Each row of a before or after table is a point. The points were changed in one or more steps. Then noise was added and the rows were shuffled. The steps act on how far a point lies along the listed directions, d1 being the first. Name the steps. A step turns or swaps two directions, mirrors them in a line or flattens them onto one, adds a multiple of one to another, or multiplies one. Angles are multiples of 10 degrees, from the lower direction toward the higher: turns from -170 to 170, lines from 10 to 170 but not 90. Use the fewest steps. Two steps may share a direction if one is a turn and the other turns, adds or multiplies; they go together, in the order done. Otherwise the lowest direction goes first.
(in the rows, 128 means zero)

Directions:
(1): [163  91 128]
(2): [163 161 114]
(3): [118 118  79]
Before (11 x 3)
[[139 132 111]
 [129 122  85]
 [206 126 123]
 [155 154 154]
 [159 115 124]
 [ 74 119  94]
 [122 137 100]
 [144 135  98]
 [114 157 114]
 [ 92 136  80]
 [179 119 124]]
After (11 x 3)
[[117 167 150]
 [117 157 126]
 [157 131 149]
 [212 155 153]
 [ 57 138 139]
 [138 148 134]
 [119 155 101]
 [142 165 138]
 [ 79 165 131]
 [181 145 150]
 [171 128 104]]
Steps: mirror d1 and d3 in the line at 150 degrees; multiply d2 by 1.3

Directions:
(1): [131 135 135  79  94 139 153 177]
(2): [179 132 119 153  78 145 141 106]
(3): [123  68  88 123 136 167 133 132]
Before (12 x 8)
[[151 134 142 157  92 141 128 107]
 [ 94 164 136  70 132 106 127 190]
 [106 117 131 109 131 127 142 153]
 [116 167 156 147 142 102 110 111]
 [ 95 147 174 148 153 103  86 124]
 [ 99 123 146 111 180 101 119 118]
 [155 172 125 141  78 127 143 112]
 [192 133 141 187  61 136 122  93]
 [108 155 150  90 120  92 115 170]
 [ 93 146 143 137 148  96  97 111]
 [124 146 165 145 154  89 111 120]
 [122 159 147 110 135  98  98 121]]
After (12 x 8)
[[130 165 149 110 128  96  99 117]
 [209  98 116 194  48 164 132  88]
 [161 117 130 160  84 155 132 104]
 [ 95 140 161 108 184  87 117 122]
 [ 94 181 147  71 130  93 125 190]
 [169 153 109 148  66 148 148 106]
 [133 151 169 149 150  87 112 116]
 [114 166 156  92 116  88 116 169]
 [101 161 181 150 149  96  87 122]
 [101 128 138 107 135 118 140 153]
 [ 96 160 148 137 143  90  96 110]
 [125 171 156 152 132 101 110 108]]
Steps: multiply d2 by 1.3; turn d2 and d3 by 20 degrees

Directions:
(1): [133 125 108 147  66 120 113 109 133  97 152  93 143 188]
(2): [125 104  93 151 129  94 113 140  97 155 167  88  82  94]
(3): [ 96  79 133 131 141  92 135 112 130 144  62 118 107 168]
(4): [112 111  85 130 161 164 114 173 174 161 144 119 147 160]
(5): [ 73 178  96 173 160 129 117  86 123 115 127 142 128 129]
Before (13 x 14)
[[126 150 108 165  62 136 103 108 132  86 175  85 141 180]
 [100 171  88 166 133 138  82 120 130 127 211 132 130  99]
 [105 159  50 157 125 167 123 126 133 149 196  97 132 152]
 [143 145  95 174  68 143 103 108 114  85 188  80 138 168]
 [105  96 153 142 125  73 133  95 102 115  69 113  98 132]
 [145  97 134 122 156 120 136 125 114 140 119 155 106 101]
 [133 109 148 119 144 100 141 122 105 153 121 123  86  74]
 [129 102 144 101 152 120 129 133 117 182 128 153 122 130]
 [122 127  55 182 162 140  98 143 143 144 191 110 149 128]
 [ 97 104 114 152 113  94 127 133 103 144 107 117  93  86]
 [122 103 135 127 127 101 105 146  94 147 129 113 102  91]
 [108 138  51 164 140 145 101 160 139 148 208  89  86 123]
 [ 98 110 134 127 160 107 147 114 106 112  99 143  95  95]]
After (13 x 14)
[[114 124 147 107 167 133 136 120 125 166 120 175 136 139]
 [112 154  85 163 116 131  82 122 124 132 219 116 123 103]
 [ 86 152 134 138 152 127 110 111 112 120 105 156 132 110]
 [131 138  94 179  68 139 104 101 120  87 174  82 141 182]
 [ 73 142 117 157 132 118 129 111 113 130  84 146 118  98]
 [ 81 176  53 181 156 161 104 125 154 125 182 118 111 147]
 [105 158 157 131 166 126 142  90 122 129 103 157 115  92]
 [103 106 154 139 136  75 133  93 104 118  61 124 103 125]
 [101 111 134 123 158 106 147 120 106 111 106 141  93  84]
 [106 149  47 158 118 162 126 126 134 149 199  90 122 154]
 [116 129  56 183 160 138  98 136 145 143 189 111 149 139]
 [132 128 106 162  59 122 103 114 128  88 166  75 133 189]
 [132 123 134 133 167 130 134 110 118 127 115 173 122 107]]
Steps: turn d1 and d3 by 10 degrees; swap d2 and d5

Directions:
(1): [ 88 113 154 126 140 117  92 113 188 165 103 141 200 130 160 135 122 121
 147 117 149 168  89 136]
(2): [100 174 143 108 141 126 154 148 119 151 114 145 123 127 124 111  87 144
 160  72  65  88  85 102]
(3): [127 128 163 127 139 118 153 191 102 128 186 158 193 110 116  93 139  88
 130 142 119 126 148 161]
Before (14 x 24)
[[152 133 121 133 132 140 175 167  83 103 168 142  89 110 103 102 153 124
  116 158 116 103 170 148]
 [116 101 131 123 129 127 112 139 153 137 114 120 173 119 139 132 115 120
  146 136 135 151 105 136]
 [138 132 137 132 126 131 148 140 115 125 158 132 117 109 128 106 120 126
  124 131 136 116 157 141]
 [117 117 153 123 144 117 115 157 152 135 142 146 189 134 142 108 131 118
  133 127 122 141 108 160]
 [133 133  85 144 109 142 106  65 150 123  83  98  73 140 131 162 130 179
  130 120 145 122 102  99]
 [120 128 145 129 144 132 132 157 139 129 138 137 182 125 121 120 144 113
  133 125 112 149 135 152]
 [115 124 114 129 118 134 109 101 169 144 119 132 139 142 143 143 133 125
  139 111 146 141 115 115]
 [108 126 145 125 133 120 137 150 143 133 140 146 189 119 124 100 122 107
  134 119 117 146 126 144]
 [ 86 166 152 103 131 114 137 147 132 160 108 144 158 119 132 109  90 132
  160  79  79  95  75 104]
 [129 136 130 118 126 116 130 143 111 125 142 134 128 134 122 119 131 133
  135 133 108 109 142 146]
 [108 103 134 133 141 111 118 131 142 143 134 152 164 122 131 110 140 113
  130 134 145 142 127 128]
 [108 137 165 123 118 119 153 152 149 136 138 125 167 111 133 118 123 127
  134 116 107 135 106 146]
 [145 129 133 144 123 122 155 157  95 122 160 123 119 123 103 114 135 125
  130 145 115 103 153 134]
 [ 71 213 158  95 159 111 155 174 115 181 122 173 139 130 130 103  73 133
  183  24  28  76  46  83]]
After (14 x 24)
[[100 120 172 127 120 116 132 142 176 145 132 127 196 112 146 124 129 120
  134 125 130 161 100 156]
 [ 60 203 165  98 161 108 140 167 135 189 116 174 163 131 141 107  77 129
  185  29  44  94  39  90]
 [159 130 125 137 119 136 158 142  94 107 169 124  90 110 117 107 130 124
  111 145 138 107 181 143]
 [ 93  87 145 135 145 106  94 119 174 157 124 156 203 123 149 117 144 106
  134 137 166 169 114 137]
 [142 133 121 122 121 118 136 145  97 113 150 128 110 133 115 120 138 132
  127 143 110 104 157 147]
 [ 97 103 153 130 134 114 110 136 176 144 131 147 227 120 142 109 132  97
  133 133 149 179 121 156]
 [ 98  91 167 128 149 111  82 140 196 153 129 149 240 135 165 118 139 108
  136 136 156 182  94 173]
 [179 128 113 150 113 129 173 162  58  92 181 111  72 121  82 114 150 126
  110 166 116  86 189 136]
 [205 136  88 141 114 151 208 178  18  55 201 122  10 107  68  99 173 127
   87 186 110  70 226 148]
 [ 87 123 131 124 127 127  93  97 202 168 103 142 178 143 161 144 123 123
  156  94 146 155  85 113]
 [117 165  92 130 116 142 125  80 140 134  77 108  65 139 125 151 105 190
  150  84 102  92  76  82]
 [ 90  89 147 123 137 120  85 128 194 161  97 127 223 122 161 138 113 114
  157 132 153 181  80 143]
 [ 68 155 163 105 136 110 120 138 161 176  97 149 192 120 147 114  89 128
  166  76  91 117  60 108]
 [115 108 150 135 144 128 111 146 163 136 133 136 210 127 134 129 155 105
  130 138 139 175 134 163]]
Steps: multiply d1 by 2.5; add -0.7 times d3 to d2

Directions:
(1): [113 123 105 148 146 132 131 151 159 121 106  76 113  77 162 171  99 180
 145  85 112  97 109  83 154  86 101 149 168 157 109 140 111 122 108 126
 152 177 154 158 176 116 138  80 138 172 132 200 159 119 118 129 116  86
 110 147 137  84 107  87 142 118 154 146]
(2): [ 60  92 136 182 152 131 147 119 106 105  69 131 122 182 112 173 126 158
 144 118 106 135 156  98 145 157 179 157 107  76 151 107 126 133  97 126
 121 141 109 132  90 142 126 119 142 101 130 112 155 123 154 168 172 123
 159 202 163 144 119  97  92 131 177 107]
(3): [132 115 142 132 122 143 147 183 152 146 132 155 103 106 128 148 143 139
 157 125 100 163 129 107 136 110 142 169 130 176  60 141 132 134 169 159
 133 140 103  77 158 175 102 175 111  66 126 136 151 120  76 114  93 109
 182 120 151 138 103 154  51 119 118  83]
(4): [154 168 114 216 141 101 108 107  92 116 164  91 149 114 131 164 163 138
  91  99 113 164 150 123 107 109 132 113 147 115  86 152 121  87 104 156
 161 103 133 154 110 128 161 118 106  93  78 157 160  94 161 116 130 127
 104 120  96 200 112 181 115 165 122 121]
Before (13 x 64)
[[173 170 115 122 116 109 108 131 138 141 170 100 143  86 148 114 119 112
  105 116 135 123 113 129 125  99  92 104 150 157 118 134 113 109 128 138
  134 118 154 148 145 114 137 108 118 159 115 152 128 123 120 112 103 130
   88  92  96 121 134 144 171 132 115 142]
 [128 105 136  95 117 137 132 126 131 134 126 150 140 142 119 102 127 106
  128 137 138 120 123 154 110 149 133 110 113 122 150 107 135 139 144 107
  106 120 118 117 119 137 127 134 138 140 140 106 112 137 115 136 128 132
  125 127 146 112 145 110 129 118 126 126]
 [131 124 133 118 123 140 141 171 143 154 126 132 118 104 138 146 123 140
  136 132 123 135 120 117 147 114 116 148 126 154  84 126 123 131 144 141
  133 143 116 109 155 138 117 119 117 124 127 153 138 123  90 120  96 120
  145 116 142 118 111 128 109 110 120 113]
 [123 135 109 163 140 102 113 112 106 125 134 107 141 139 119 147 139 129
  104 124 121 132 140 135 115 134 130 116 125 108 130 137 126 125 106 124
  129 110 132 148 111 120 144 112 116 122 107 139 134 112 156 132 147 141
  106 119 123 156 137 137 129 147 122 134]
 [133 121 138  88 130 125 129 149 145 144 127 139 116 117 136 101 114 116
  137 135 130 117 119 135 131 127 122 127 119 146 135 126 134 154 153 123
  120 139 132 104 149 117 122 141 139 138 143 123 110 144  97 119 110 134
  131 120 141 104 126 112 133 110 118 130]
 [115 118 132 121 137 125 122 128 129 123 113 127 117 124 131 127 111 131
  145 136 134 110 115 115 138 123 125 127 120 120 154 118 123 136 132 130
  134 144 126 141 133 112 130 112 125 146 139 140 132 135 125 132 141 118
  119 134 131 103 139 101 152 109 149 136]
 [117 118 129 101 125 126 142 117 122 128 130 145 135 156 104 110 135 104
  129 135 157 140 131 143 108 149 132 117 117 103 148 120 128 127 136 121
  116 108 123 121 111 124 128 128 125 132 132  98 106 145 130 125 133 153
  132 116 115 122 148 122 146 121 133 126]
 [161 141 125  98 105 128 115 121 129 137 160 129 138 120 123  96 130 101
  113 135 138 114 112 158 105 122 113 107 120 141 124 127 129 118 147 117
  137 120 135 133 126 108 130 125 120 143 121 114 105 139 126 115 112 134
  109  97 101 122 138 150 175 128 111 151]
 [153 128 134  96  99 138 136 151 144 153 164 151 119 111 125 105 133  99
  121 146 121 148 121 145 119 121 117 118 120 163 104 140 143 139 155 130
  126 116 127 100 144 139 109 154 123 114 141 119 109 136  92 107 100 144
  143  89 112 138 134 145 112 120  98 117]
 [133 154 119 158 133 115 116 118 117 125 137 102 146 102 135 152 139 140
  106 113 132 117 132 128 128 101 114 126 147 122 123 131 123 129 109 126
  141 133 145 145 130 119 146  97 130 139 101 161 143 104 147 130 136 118
  107 130 123 142 131 138 149 136 134 137]
 [170 151 146 140 112 123 123 127 117 146 176 141 141 113 122 121 160 104
  108 131 132 157 136 148 107 113 118 112 135 148  84 143 131 108 153 150
  131 100 127 100 133 132 129 154 102  89  98 118 125 113 120 103 108 147
  126  84 102 169 119 189 110 138  85 120]
 [158 134 113 157 119 117 128 143 127 141 151 101 132  95 138 131 145 137
  123 111 110 148 111 115 122 104 109 138 147 155  85 144 125 107 137 150
  152 132 131 125 157 134 140 119 109 123 110 168 138 105 118 110 106 112
  123 106 116 134 110 151 121 145 122 125]
 [117 107 148  92 121 140 136 149 143 147 125 170 112 138 114 117 131 106
  157 155 117 153 127 128 132 151 145 150 105 150 111 132 146 138 182 133
  113 125  97  80 124 165 105 169 137  89 149  99 111 135  95 125 106 131
  163 124 152 125 137 133  73 117 116 103]]
After (13 x 64)
[[206 168 133  41  92 126 102 101 140 158 199 132 148  87 135  47 119  72
   96 152 179  92  93 187 102 111  52  67 145 161 146 139 134 123 154 108
  120 102 163 125 159  78 134 117 117 197 128 119  70 143 117  91  95 164
   70  39  73  92 155 154 215 118  61 182]
 [122 133 128 101 122 137 130 145 151 136 118 127 125  94 137 127 116 139
  135 127 135 100 115 128 142  99 106 146 142 148 133 118 129 154 134 111
  125 159 141 123 155 126 121 109 143 158 134 151 127 123 110 133 121 109
  132 129 145  93 136 107 150 112 132 133]
 [159 164 113 144 127 118 114 129 116 144 157  99 142 102 144 138 131 131
   92 124 141 129 124 138 130 107  97 107 137 128 104 134 118 106 117 136
  145 118 138 153 134 106 150  87 110 153 104 160 128 120 132 114 109 134
   94 101 103 142 124 147 160 133 114 138]
 [228 162 125  39  79 136 104 151 161 165 212 145 133  64 140  56 131  76
  113 148 151 111  80 182  97  90  71  94 135 208  87 147 135 124 192 128
  140 109 142 108 172 108 117 150 106 147 126 127  79 144  78  76  56 134
  104  28  80 100 140 182 185 116  65 156]
 [182 161 128 121 123 106 108 139 131 144 177 123 132  88 141 106 143 105
  109 122 133 142 126 148 106 107 104 104 134 157  94 150 132 123 155 143
  141 110 138 113 147 113 143 148 117 119 108 142 116 122 113  95  93 140
  105  80 104 153 117 166 133 136  85 130]
 [220 179 120  74  86 116 104 124 135 157 224 123 147  74 139  70 139  69
   75 147 151 136 101 181  94 104  69  61 140 173 107 159 138 120 151 127
  139  88 154 132 150 100 129 128 110 160 121 137  82 130 112  77  83 162
   78  27  55 145 152 176 184 140  59 153]
 [242 190 115  16  82 118 101 165 183 175 222 117 130  22 168  50 104  78
  107 137 163 105  67 157 120  71  31  87 166 238  93 154 115 122 185 135
  131 119 174 119 208 107 119 131 109 190 136 165  88 141  61  66  43 133
   76   6  75  71 146 162 201 111  62 164]
 [116 120 138 153 135 124 125 144 123 127 120 134 109 122 125 156 128 143
  148 128 112 137 127 106 135 117 141 141 119 130 116 125 123 129 139 149
  143 141 110 121 138 137 124 134 108  97 124 144 152 118 119 130 132 115
  139 140 138 136 120 130 106 114 147 111]
 [ 90  94 122 107 136 130 133 139 140 129  88 133 117 149 118 135 111 132
  141 138 121 111 124 126 138 144 134 144 109 118 153 115 129 161 123 104
  104 143 121 125 129 126 112 118 137 138 150 125 120 135 128 148 148 133
  138 143 159  98 141  90 125 116 139 128]
 [147 120 137 134 116 132 127 131 121 139 144 147 146 134 117 119 150 103
  120 123 130 149 130 152 100 137 137 115 117 131 110 120 134 124 150 127
  116 109 111 108 121 151 133 150 122 104 116 116 132 123 110 130 119 124
  136 115 133 151 130 144 100 133 112 108]
 [128 151 124 169 133 104 104  83  86 121 150 124 153 159 112 133 147 106
  100 135 127 158 149 144 105 151 142 104 114  93 137 135 142  98 126 131
  138  87 120 144  76 128 155 125 132 104 108 107 120 112 168 131 141 148
   99 128 107 182 146 156 120 158 122 134]
 [182 146 105  92 110 115 116 122 142 148 166  89 143  81 148  84 121 113
  113 124 146 103  89 143 119 105  67 102 150 158 127 134 123 116 138 122
  144 133 159 148 170  97 145  92 122 193 130 167 100 125 117 102 100 124
   80  75  93  86 133 125 195 130 106 169]
 [122 116 135 108 119 129 144 132 125 132 136 155 125 147 105 120 144 105
  134 136 149 157 133 138 109 144 136 130 116 120 118 124 133 123 149 134
  118 110 116 107 119 141 122 146 119 107 127 100 116 141 115 117 124 146
  149 105 125 136 141 139 118 123 130 110]]
Steps: turn d1 and d4 by -20 degrees; turn d3 and d4 by 140 degrees; multiply d2 by 3
